Rows are points. Each copy is the shape, with its points in the same order, turned, moved and blurred by noise. Is it also mirrored, or only turned?
(in the rows, 128 means zero)

Shape (7 x 3):
[[144 134 155]
 [130 158  49]
 [116 142 160]
 [134 127 165]
 [ 93  89 134]
 [ 64  81  78]
 [101 158 166]]
Copy 1 (7 x 3):
[[134 149 138]
 [ 99  96  57]
 [106 162 153]
 [130 149 158]
 [ 96  99 164]
 [ 69  54 144]
 [ 87 176 148]]
Copy 1 is: only turned
Copy 2 (7 x 3):
[[117 114 121]
 [149 210 143]
 [ 95 112 134]
 [106  96 124]
 [135 103 181]
 [158 151 230]
 [ 69 115 142]]
Copy 2 is: mirrored
Copy 3 (7 x 3):
[[119 159 148]
 [124 140  40]
 [103 132 152]
 [119 147 161]
 [157  95 143]
 [174  58  93]
 [ 82 120 153]]
Copy 3 is: only turned
Copy 4 (7 x 3):
[[170 109 129]
 [105 195 104]
 [156 101 150]
 [168  97 130]
 [110  76 107]
 [ 53 103  92]
 [147 102 174]]
Copy 4 is: only turned

Shape (7 x 4):
[[111 148 150 128]
 [168 117  97 143]
 [181 188 160  90]
 [104 147 193 115]
 [148  84 112 208]
 [111 155 113 141]
 [116 157 149  65]]
Copy 1 (7 x 4):
[[109 134 137 125]
 [126 109 112 188]
 [ 89 204 146 179]
 [ 76 154 169 108]
 [139  41 142 180]
 [148 132 128 132]
 [ 93 180 109 117]]
Copy 1 is: mirrored
Copy 2 (7 x 4):
[[153 140 163 150]
 [105 115  98 147]
 [205 156  91 134]
 [175 181 178 143]
 [ 66 137 131 204]
 [158 108 162 146]
 [185 150 147  92]]
Copy 2 is: mirrored

Shape (13 x 8):
[[118 149 111 123 119 110  95 122]
 [128 120 124 132 130 119 146 151]
 [121 161 138  97 113 112 145 108]
 [127 100 122  97 154 120 144 128]
 [117 119 119 114 134 106 112 114]
 [137 162 119 114 249 128 136 124]
 [139 158 129 108 130 104  87 151]
 [122 131 149 124 123 120 121 106]
 [125  59 141 130 128 119 111 109]
 [167 158 140 131 124 111 148 108]
 [152 158 141 125 109 196 145 117]
 [130 138 127 128 158 118 142 136]
 [156 113 111 130 156 106 135 111]]
Copy 1 (13 x 8):
[[107 156  99 124 104 107 131 140]
 [132 132 117 147 124 138 142 120]
 [116 149  79 104 141 138 158 152]
 [172 131 119 115 117 128 140 130]
 [138 142 108 114 112 104 130 124]
 [177 229 175  94 119 134 158 136]
 [103 163 117 144  98 111 140 173]
 [119 132 114 109 145 106 136 140]
 [162  92 123 123 135  82 117 116]
 [133 165  93 140 173 135 129 161]
 [ 99 130 129 105 165 186 100 156]
 [141 166 127 128 130 130 150 130]
 [167 163 111 137 138 117 122 127]]
Copy 1 is: mirrored
Copy 2 (13 x 8):
[[143 155  93 129 130 156 149 130]
 [149 127 129 118 131 112 126 160]
 [167 139 130 103 148 145 175 117]
 [134 143 125  85 141 101 121 137]
 [129 155 100 100 130 132 146 139]
 [ 98 167 145 108 228 142  89 127]
 [169 179  96 143 147 139 132 134]
 [132 153 127 113 122 140 164 131]
 [102 158 117  98  85  93 143 146]
 [145 136 129 141 165 113 182 127]
 [151 107 158 159 131 130 146  74]
 [135 137 138 120 158 130 129 143]
 [111 139 108 118 157 101 141 138]]
Copy 2 is: only turned

Shape (15 x 9):
[[ 84 168 120  89 107 116 176  73  78]
 [172  96 156  65 107 150 164 116  74]
 [185 148 122 167 125 131 114 137  78]
 [138 161 135 137 148 114  85 169 149]
 [169 156 179 159 152 140 173 110  70]
 [194  81  67 135 144 171 159  97 129]
 [161  98 149 101 114  85 177 147 120]
 [147  97 182  99 138 105  91 102 164]
 [ 87  75 113  73  83 120 161 118  77]
 [ 93 128 165  96 131 166  70 179 147]
 [135 103 131 115 169 173 164 184  69]
 [164  77  76 156 122 156 124  72 148]
 [133  67  90 124 153 127  96  91 162]
 [ 94 164  98  70 144 147 146 158 122]
 [171 147  94  86 140  86 109 122 109]]
Copy 1 (15 x 9):
[[129 189 158 132  89  46 144 122 123]
 [156 150  85  90 107  99 188 120  55]
 [189 156  78 154 111 117  79  98  67]
 [161 152 118 202 148 169 101 111 101]
 [171 176  56 151  51 108 116 140  87]
 [113  91  58  79 134 104  85 123  85]
 [133 172  91 103 109 150 158  68 107]
 [150 167 125 115 154 187 141 161 110]
 [151 135 160  77 105  83 176  72 109]
 [171 104 164 186 140 172 161 134  81]
 [167  78  71 159  86 112 160  93  99]
 [125 108 108  70 141 123  49 133  98]
 [135 110 124  93 171 151  92 133 139]
 [112 124 145 190 134  89 155 103 110]
 [151 177  92 146 178 107 123  99 110]]
Copy 1 is: mirrored
Copy 2 (15 x 9):
[[180 154 149  74 149 108  89 132  57]
 [ 98 151 182 105 176 102  68 198 126]
 [139 122 103 112 136 140 104 159 193]
 [103 127  69 139 126  73 124 115 158]
 [156  82 159  85 135 105  66 150 171]
 [136 128 188 128 181 119 187 179 174]
 [108 122 160 158 119  94  89 187 109]
 [ 42 121 152 135 128  92 109  99 133]
 [108 142 142 107 175 121 111 198  41]
 [ 59 123  65 123 193  55 108 119 128]
 [117  97 116  85 174  58 116 222 146]
 [118 120 170 134 183 153 196 133 149]
 [ 76 126 149 126 150 119 203 126 122]
 [144 163  99 103 172  42 128 152 100]
 [122 191 132 115 104 103 131 151 141]]
Copy 2 is: only turned

Shape (14 x 11):
[[115 144 125 134  92 130  96 167 140  77 160]
 [108 155 160 148 111 124 159 130 104 158 149]
 [ 79 136  90  74 100 154 120 174 112 132 192]
 [184  99 112 103 126 171 120 105  44 115 102]
 [131 135 152 149 127 137 159 111 121 183 181]
 [109 139  55  77 152 104  57 144 141 100 169]
 [130  68  96  95 130 111 161 107  64 105  61]
 [114  98 126  58 101 117  91 156 159  82 200]
 [110 159 171 167 166 169 189 108 157 139 137]
 [ 93 141 217 189 160 145 150 128 131 194 134]
 [165 141 114  78 119 101 171 132  52 137 140]
 [131 127 113 174 112 130 184 166 145 201 163]
 [113 153  83  60 108 130  69 139 192 133 112]
 [161 122 116  79 171 132 133 166 100 139  95]]
Copy 1 (14 x 11):
[[142 123 125 126  93 148 117 129  85 174 105]
 [125 123 141 139 107 153 142 106 169  98 134]
 [ 93  85 113 156 126 192 132 118  86 168 167]
 [197  53  80 152 140 110 162 193 160 126 155]
 [105 137 134 182 117 150 170 121 172  95 131]
 [ 99 116  98 144 155 137 114 146 113 244 144]
 [172  43 133 145 127  85  91 194 168 123 188]
 [141 132 148 161 161 171 108 152  56 193 139]
 [ 90 115 142 173 123  94 150 102 153  66  76]
 [101 114 191 143 108 131 188  99 196  79  80]
 [163 117  92 132 141 128 136 147 155 105 224]
 [ 60 139 143 162  66 147 163 157 150  81 159]
 [ 64  98  96  99 166 166  88 187 122 184 102]
 [117  78 120 106 161  85 160 176 134 138 169]]
Copy 1 is: only turned
Copy 2 (14 x 11):
[[165 142 110  62 119 126 127 116  82 125 157]
 [ 90 126 124 133 114 170 128 126 110 109 154]
 [164 129  61  93  95 153 157 111 103  71 100]
 [134 119 119 178  45  51 156 126 129 129 140]
 [ 98 107 135 147 140 173 175 136 130  91 159]
 [240 157  68 117 153 120 122 132 122 123  96]
 [ 97 150 129 158  63  49  79 140 145 118  82]
 [214 152 116  60 103 138 140 170 131  81 125]
 [ 80 137 171 137 165 151 132  71 134  80 184]
 [ 73 112 202 155 134 207 138  90 115 117 153]
 [103 177  77 178  70  97 147 169 118  98 134]
 [ 64 114 126 113 170 151 188 134  89  90 113]
 [186 183  87  72 133 140 162 107 173 159  94]
 [131 193 137 167  92  97 153 108 113 119  97]]
Copy 2 is: mirrored
Copy 3 (14 x 11):
[[146 153  93 149 111 129 161 203 139 166 134]
 [123 126 113 105  82  92 122 118 163 142 127]
 [156 153 124 104 136  82 147 172 126 241 126]
 [141 114  96 160 127 206 115  79 127 203 134]
 [163 118 118  84  83  91 115 102 141 131 148]
 [180 191 135 192 162  93 145 169  85 191 140]
 [ 96 120 103 165 203 171 135  70 154 167 105]
 [212 191  82 113 166 116 147 195 129 183 116]
 [100 156 133  61  87 132 121 121 135  92 171]
 [104 114 106  67  65  93  70 131 119  80 129]
 [139 158  96 146 117 118 162  58 161 203 105]
 [142  74 135  80  86  75 181 116 112 126 133]
 [181 183 194 154 141 131 138 187 111 169  91]
 [119 163 114 144 130 148 140  90  81 169  91]]
Copy 3 is: only turned

Shape (18 x 12):
[[116  92 172 168 133 101 160 113 138  47 152 120]
 [100 122 135 168 124 149 163 117 130 150 119 102]
 [147 148 168 191 145 105 199 106 117  97 120 136]
 [ 82  97 135 129 164 126 151 116  66 198 105  62]
 [ 70  72  93 131 140 139 167 172  78 162 105 126]
 [ 76 135  87 126 186 115 129 134 113 133 126  95]
 [153 123  66  93 174 103  86 178 165 189 101 172]
 [ 91 119 200 157 156 139 136  98 115  98 117 161]
 [112 154 155 140 146 163 175  98 143  55 121 137]
 [174 105 110 112 133 127  95 164 161 165 136 172]
 [159 153 154 179 120 162 129 109  94  58 168 139]
 [145 135 108 133 136 131  81 100 140 129 138 191]
 [103 123 148 178 102 144 191  41 134  63 139 134]
 [138  85 105 124 129 127 100 152 106 153  36  94]
 [105 113 134  72 135 143 148 164 114 178 106  88]
 [192 107  96  80 147  96  91 110 156 128 151 180]
 [107 154 186 207  91 131 128  86 163  60 164 123]
 [129 189 160 150  67  88 121  93 125  61 153 185]]
Copy 1 (18 x 12):
[[117 104 200 165 181  92  87 141 135 168  65 123]
 [126 112 139 140 122 140 112 107 116 128  99 170]
 [149  47 165 147 133  81  87 153 118 144  88 152]
 [108 148  89 164 134 132 119 118  48 104 138 146]
 [ 80 146  57 130 128 145  91 109 104 156 111 107]
 [114 132 101 187 173 134  99  74 141 125 144 139]
 [ 80 119  78 126 123 139 168 106 223 127 196  91]
 [132 126 188 146 136 127  43 167 134 113 118 129]
 [170 111 189 141 135  80  55 105 150 135  95 137]
 [ 87 137 128 102 122 134 158 139 219 149 159 114]
 [167 129 186  92 187  83  83 155 157 145  92 167]
 [149 120 152  91 164 149 116 144 193 143 175 112]
 [183  81 211 129 134 131  63 114 104 175  77 140]
 [ 99 141  96 111 131 127 160 105 122  73 109  68]
 [107 183  94 163  82 111 127 110 120 132 132 125]
 [129 126 158 113 151 107 163 143 204 186 196  85]
 [176 104 236 141 165 141  87 151 158 143  52 171]
 [230 108 176 135 167 117  93 196 198 169  90 126]]
Copy 1 is: mirrored
Copy 2 (18 x 12):
[[112 115  84 113  56 107 123 164 121  38 137 157]
 [112 112 153 112  87 157 105 109 120  71 137  93]
 [124 134  77  99  66  96  74 106 110  49 130  97]
 [186 109 165 154 133 211  88 108 125  51 135  95]
 [127 147 169 188 101 204  93 117  84  96 122 130]
 [151 131 111 128 101 220 110 134 124 109 173 119]
 [153 142 121 120 123 181 107  60 136 215 124 176]
 [ 81 129  92  93 114 154  74 130 141  30 115 151]
 [ 65 146  65  99  91 133 131 138 139  60 132  98]
 [122 127 140 124 124 121 110  83 148 174 124 180]
 [ 77 142  97  97 129  73 107 146 125  60 190 125]
 [ 80 105  95  93 142 137 106  85 131 135 161 175]
 [ 54  80  77 108  72 119 133 120 106  20 151  97]
 [174 147 162 109 150 176 151  91  75 108  98 144]
 [154 127 157 159 138 186 119 130 148 118  93  98]
 [127  96  71 134 137 113 136  78 154 167 145 195]
 [ 62  86 106  43  71  92 109 168 128  47 157 123]
 [ 61  72  51  72 126  80  81 166  92 108 141 130]]
Copy 2 is: only turned
Copy 3 (18 x 12):
[[ 29 135 135 188  73 129 130 130 156 162 121 121]
 [132 140 119 163 112 117 150 158 147 139 106  90]
 [ 93 145 128 161  45  85 161 128 108 143 118 135]
 [202 151 100 153  96 144 131 164 154 165 170  54]
 [151 115 105 122 110 164 110 149 126 110 137  32]
 [139 153 167 128 108 146 105 181 157 119 171  96]
 [129  83 144  73 185 135 134 166 115  85 205 131]
 [ 94 120 188 181  91 125 170 117 127 187 130  90]
 [ 68 178 183 148  97  95 163 101 144 134 115  98]
 [107  64 120  96 191 112 140 133 128 117 162 138]
 [ 93 128 172 128  88  86 134  84 171 179  80 152]
 [124  87 178 136 152 129 145 113 143 118 135 161]
 [ 83 171 155 216  85 113 158  98 157 132  72 123]
 [138 136  86  75 144 197 177 148 152 137 160  98]
 [147 156 104 109 161 121 125 151 125 157 181  51]
 [ 96  90 144 129 174 123 121  92 142 106 199 183]
 [ 63 151 178 195 102  96 152 141 157 191  62 156]
 [ 81 155 192 168 121 124 109  93  82 176  80 194]]
Copy 3 is: mirrored
Copy 4 (18 x 12):
[[157 135 142 108  79 131  83 110  90 153 210 102]
 [131 138  84 109 131 131  93 122 110 139 116 126]
 [132 124  95  82  94  69  80 134 114 123 188 100]
 [ 64 127 104  91 150 181  70 124 107  95  78  88]
 [141 168 141  86 182 150 105 107  82  93  80  90]
 [103 102 131 157 174 138  93 103  84 116 119  83]
 [ 86 135 161 167 191  98 218 158  99 134  96  81]
 [130  95 126  85  69 119 119  99  70 114 153 135]
 [151 117 133 141  74  72  79  90 103 128 157 142]
 [125 137 161 142 137 110 198 182 112 158 110 102]
 [179  74 148 103  79  80  73 144 107 181 144 114]
 [126  76 169 124 139  92 172 149 111 163 133 141]
 [157 117 121  91  95 104  55  95 131 145 195 179]
 [ 63 169 145  98 143 124 141  92 112 174  69  70]
 [104 153 129 147 125 156 125 121 134  94  63  80]
 [100 112 214 152 138 102 185 179 137 155 155 114]
 [181  79  85 113  65 120  98 106 116 194 197 140]
 [187  52 141  96  90  81 146  99 170 161 195 113]]
Copy 4 is: only turned

Shape (16 x 12):
[[168 140  96 151  52  99  69 186 169 151 133 172]
 [183 122 140  96 152 108 158 113  95 172 118 102]
 [101 170 117  60  77  83 146 189 139 175 169 105]
 [143 135 185 119  67 185 169 171 115 174  90 164]
 [105 108 114 152  96 154  95 119 127 182 166  86]
 [127  76 139  85  94  82 155 171 199 170 134 171]
 [130 108 169 154  84  81 166  77 196 171  91 153]
 [135  78 124 164 158 149 120 184 114 111 105  98]
 [ 83 155 185  93 137 132 124 142 123 189 176 114]
 [ 95 145 122  97 104 113 146 107 123 104 200 100]
 [141 180  92 121 113  78 119 148 160 111 197 113]
 [ 93 154  94 139 129 160 103 180 141 190 145 128]
 [161  99 174 156  83 181  76  84 136 115 141 104]
 [160 142 133  78 123 113  72  74 192 140 100  90]
 [167  95 124  68 114 138  90  98  97 130  99 135]
 [ 85 121 102 125  99  96  68 148 124 124 163 100]]
Copy 1 (16 x 12):
[[139 122 113  55 179  89 111 138  96 237 108 140]
 [141 186 152 162 118 118 132 106 134 147 186 126]
 [143 173 162  88 100  97 129 220 163 199 137  99]
 [127 176  73 123  98  97 126 180  30 160 173 103]
 [150 141 150  98 139 183 191 160  96 178 144 148]
 [121 174 114  94  78  72 115 171 119 204 118 203]
 [157  94 131 110  46 120  88 115  73 166 149 192]
 [161 197 104 117 174 141 149 132  97 103  99 161]
 [151 133 150 152  99 108 196 212 121 156 150 122]
 [ 96 136 197 117  99 152 157 174 137 145 100 106]
 [129 126 207 110 154 116 111 166 148 185  85 118]
 [168 144 103 128 171 158 156 212 120 191 126 137]
 [ 98 111 156  88 156 145 186 110  35 122 158 152]
 [107  89 166  95 151 116 125 129 148 131 205 182]
 [ 68 155 100 110 139 125 160  96 138 141 179 138]
 [141 126 147  67 146 147 182 159 154 161  89 129]]
Copy 1 is: mirrored
Copy 2 (16 x 12):
[[152 197 206 146 133 116 115  82  83  62 160 126]
 [ 82 101 118 138  94  89 147 166 130 110 157 184]
 [ 97 184 101  65  86 139 149 131  85  44 124 135]
 [107 143 108 109  65  71  79  88 165 100 183  81]
 [132 132 175 121  57 173  90 160 133 116 130 132]
 [ 99 142 185  62 131 105 158  84 157  65 113 115]
 [116  50 187  85 162 109  83 121 152  63 168 123]
 [174 158 126 147 106 117 139 137 191 169 139 160]
 [ 51 156 104  98  96 172 100 176 148  94 133 115]
 [113 110  93 101 109 190 129 131  83 112  88 134]
 [122 157 116 138 142 182 140 111  66  68 106 161]
 [126 188 154 157  73 171 131 157 153  75 145  96]
 [129 108 160 152 107 129  14 126 123 162 106 134]
 [118 119 166 140 158  84  81 201 101  79  87 149]
 [105 120 144 131 103  61 120 157  91 163 124 125]
 [148 172 151 107 121 173 129 155  88 130 114 131]]
Copy 2 is: only turned
